Rows are points. Examples show where two turns around zero, p and q, send a point. Where does a point land after both, in the order given? Backwards means that the second turn is done in reverse. Each puzzle has new turns, and all numbers are rounded.

Turn p:
[3.4 1.8 5.5] => [-3.3 -5.8  0.5]
[-3.6 -0.9 -2.0] => [ 0.4  3.9 -1.6]
[-1.3  0.8 -2.0] => [0.2 2.4 0.8]
[-2.7 -1.9 -0.1] => [ 0.3  1.9 -2.7]
[ 0.4  0.5 -2.3] => [1.2 1.2 1.6]
[ 3.7 -0.3  0.9] => [ 1.1 -3.4  1.3]
Turn q:
[-1.2 -3.0  2.1] => [ 2.0 -2.7  1.9]
[-2.0 -1.8 -2.9] => [-2.9 -1.0  2.5]
[4.6 3.0 1.1] => [ 1.0  1.6 -5.3]
[-1.4  1.8 -0.3] => [-0.1  2.1  0.9]
Where do these land?
p, then q: [ 3.0 -3.1  1.4] => [-1.6 -4.0 -1.3]
q, then p: [-3.9 -1.7 -2.2] => [-3.2 -1.2 -3.3]
p, then q backwards: [ 2.6 -1.1  1.4] => [ 0.9 -2.8  1.1]
q, then p: [-2.5  1.7  0.8] => [-2.3 -1.7  1.3]
q, then p: [ 0.8  4.3 -1.4] => [-2.0  2.7  3.1]
